Each row of a before or after table is a point. One or more steps were done to the points. Then noise was added and the rows were shuffled. The steps act on columns, c1 being the first. What was done? A step turns or swaps two columns, mirrors them in a line or flattens them onto one, adds a multiple of one to another, or multiplies or shifts one. Angles are multiples of 10 degrees, from the lower column toward the higher: turns from -170 to 170, lines from 10 to 170 but not 90. Use the fewest steps. Two steps may share a column if one is a turn and the other turns, adds or multiplies; they go together, in the order done. Otherwise the lowest column goes first.

Before (14 x 2):
[[ 84   4]
 [ 64   7]
 [ -2 -38]
 [-21 -19]
 [ -7 -27]
 [  4  -3]
 [-19 -18]
 [ 73  51]
 [ 68   3]
 [-33 -18]
 [-29 -19]
 [-29  -3]
 [ 45  23]
 [ 87  84]]
After (14 x 2):
[[-24  -2]
 [-30  -2]
 [-35  -3]
 [ 86   6]
 [ 55  40]
 [ 52   8]
 [-34  -7]
 [-22 -11]
 [ -1   5]
 [ 52  37]
 [123  -8]
 [ 68  54]
 [-23  18]
 [-27  27]]
Steps: mirror c1 and c2 in the line at 20 degrees

Before (14 x 4):
[[ 37  29 -31 -25]
 [ 10   8  96  75]
 [  3 -19 -24   7]
 [  6  23  51 -67]
 [-31 -18 -17  34]
 [ 50  18  40  47]
 [  4 -38 -12  63]
 [  4 -15 -24   3]
 [-42 -86  24 -18]
 [-23 -15  -2  17]
 [ 12  30 -29  42]
 [ 40 -81  35   6]
 [ 56 -40  46  20]
 [ 29  23 -25   0]]
After:
[[-41 -88  10 -25]
 [-33 -19   1  41]
 [-22 -16   6  12]
 [ 29  23 -21  15]
 [ -2 -39  22  61]
 [  7  24  14 -86]
 [ 15  30  -2  50]
 [ 41 -82  34 -13]
 [  0 -21 -20  14]
 [ 35  28 -41  -5]
 [ 12   9 122  11]
 [ 54 -40  50  -6]
 [ 52  20  62  18]
 [  5 -15 -21   9]]
Steps: turn c3 and c4 by -30 degrees

Before (10 x 9):
[[ 29  20  16  39  51  -2   9 -49 -13]
 [  9  42 -41  40   9  33 -46 -45  15]
 [ -8   2 -65 -31 -21  -4 111 -46  21]
 [-43  15 -54  49  25 -20 -25  26  30]
 [ 18 -32  12  -7  46  83  27  16  60]
 [  2  53  78 -38 -18  69  30 -18 -34]
 [ -8 -64  62  -1 -69  16 -38  48  63]
 [ 21   8 -70  24 -12 -25  -5  54   9]
 [-12 -48 -10 -52 -12 -37 -40  54   7]
 [  7 -36 -17  90  78  65   4 -65 -45]]
After (10 x 9):
[[-36  42 -39  35  12  -2 -26 -49 -43]
 [ 37 -50 -14 -50 -10   1 -14  57 -36]
 [-88 -33  16 -10  50 -13 -53  17  40]
 [-61 -40 -16  88  76 -17  47 -65  -4]
 [ 12  12 -70  25 -12  31 -13  54  -5]
 [ -9  23  15  38  51  24  14 -50   9]
 [ 34  17 -55  51  27 -34 -32  26 -23]
 [ -9 -59  59   0 -68 -11 -67  45 -27]
 [-68  57  75 -40 -20 -22  34 -15  26]
 [  9   2 -66 -27 -22  -7  -1 -47 112]]
Steps: turn c1 and c6 by 110 degrees; turn c7 and c9 by 80 degrees

Before (9 x 14):
[[-63   4  49  -9 -43  29   8  65 -65 -40  30 -65   2  27]
 [ 22  18  61  24 -16  19 -39 -35 -48  25  41 -15   4  47]
 [ 36  -3 -51  -2  77  52  -5   4 -13  42  -1  60   3 -33]
 [-12 -16  68 -35 -45  40  36 -23 -56 -34  55  35 -36   6]
 [-68 -80 -10 -24  17  -6 -51  21  16  84 -55  19  38 -32]
 [ -3 -64  49 -19  79 -25 -30   8  49  -4 -37  34  57  46]
 [ 34 -16  75  18 -43  77  43 -25  45  76  -2  26 -49 -51]
 [-42 -50  31  55  17  -5 -48  86  33  92  48 -28   3 -22]
 [ 35 -23 -41  30 -19  57   8  -3 -26  69  77 -51  49  42]]
After:
[[  20   18  -44   24  -17   13  -39  -36  -46  -29   42  -16    2   65]
 [ -13  -17  -71  -35  -45   -3   36  -23    1  -64   55   35  -36   31]
 [ -64    4  -45  -10  -42    0    7   64    3  -77   32  -65    1   46]
 [ -43  -50  -30   55   19   21  -48   86  -64   75   48  -29    3  -12]
 [  36   -4    5   -3   77  -70   -5    3  -43    9   -2   58    4  -37]
 [ -67  -79   -1  -25   17    1  -52   21  -64   55  -56   19   38  -35]
 [  -3  -63  -12  -19   79   46  -32    9   28   41  -36   34   57   53]
 [  34  -16 -114   19  -42  -30   43  -25  -43   76   -2   27  -49  -12]
 [  34  -25   22   30  -20  -69    7   -4  -72   12   77  -50   48   37]]
Steps: turn c3 and c6 by 150 degrees; turn c3 and c14 by -20 degrees; turn c9 and c10 by 60 degrees

Before:
[[   0  -19   52  -42  -74   45  -36   10  -48   -7   16   16   -2   41
     8   47   12   12   19    8  -61    5   13    8]
 [ -23  -26   47  -54    4   21   20  -42   15  -54   -6   46  -21   24
   -27   29    5    1   35  -89  -40    2  -39   81]
 [ -23   56   61  -61  -32   -9   44   23   24    6   11  -17  -20   38
   -35  -36    8   -1  -22   -2  -52  -18  -35  -46]
 [  10   10  -60   23   26   25   12  -33   -8  -27  -51  -51   73   -8
    -5    4   10   97  100  -31   82  -43    0   25]
 [   7   37   28   -6  -45   83   45   10   37  -45  -40   -8  -41  -15
    43   26   -3    0  -38  -70   25    8   -1   -3]
 [   5   30   18    7   -5  -10  -11  -70    4   30  -28   -4  -59    4
     3   10   -2  -24   18  -32    5   67   59   -7]
 [   4  -16  -52    0   23   17   41  -51  -35    7  -77  -12   -7   59
   -29   38  -23  -25    1   26  -64   -3   76   32]
 [ -42  -13  -80  -19   30   30  -11  -46  -36   36    3  -92  -42  -26
   -69  -11   38  -57   20  -11  -85  -28   54  -13]
 [ -12   44  -12 -104    8  -15   16    7   42  -45  -26  -37  -19  -56
   -51   37    0  -30  -40   26  -53  -16  -18  -32]
 [  30   14   73   23   18  -45   34  -46  -59  -13  -12  -31  -33  -21
   -32   20   43   45   30 -121  -18   24   22   -3]]
After (10 x 24):
[[  -8   13  -58   78   25   28   13  -32   -9  -27  -52  -47   75   -1
     1    1   11   97   98  -36   80  -44   -4  -22]
 [  15  -28   49 -102   10   20   19  -43   18  -54  -12   43  -17   22
    39   28    3    5   33  -91  -43    1  -38  -81]
 [  18   35   26    2  -52   87   44   11   35  -46  -37  -11  -47  -15
   -42   29   -4   -2  -38  -72   24   14   -1    9]
 [ -15  -17  -45   14   19   22   44  -53  -31    9  -77  -13   -7   63
    23   40  -23  -23    2   28  -67   -5   71  -29]
 [   3   58   65  -43  -34  -10   42   23   26   10    5  -12  -17   37
    39  -33    7    1  -20   -2  -47  -18  -32   49]
 [   1  -15  -81   73   27   26  -14  -45  -39   36    2  -91  -41  -24
    85  -16   36  -54   25  -10  -86  -34   54   11]
 [ -45   15   75   53   17  -43   26  -41  -54   -6  -15  -27  -29  -21
    11   19   44   42   33 -124  -20   28   18    3]
 [   3  -18   48  -56  -70   42  -38    7  -48   -5   20   20    0   36
    -7   47   15   11   16    1  -58    5   13   -8]
 [  -6   30   17   10    0  -11  -12  -69    5   24  -32   -6  -58   -3
    -3   10   -4  -22   12  -31   10   62   56    8]
 [ -14   45  -14  -65    5  -12   16    9   46  -49  -31  -40  -21  -55
    51   36    6  -31  -37   28  -50  -16  -15   35]]
Steps: turn c1 and c15 by -150 degrees; add -1 times c12 to c4; multiply c24 by -1
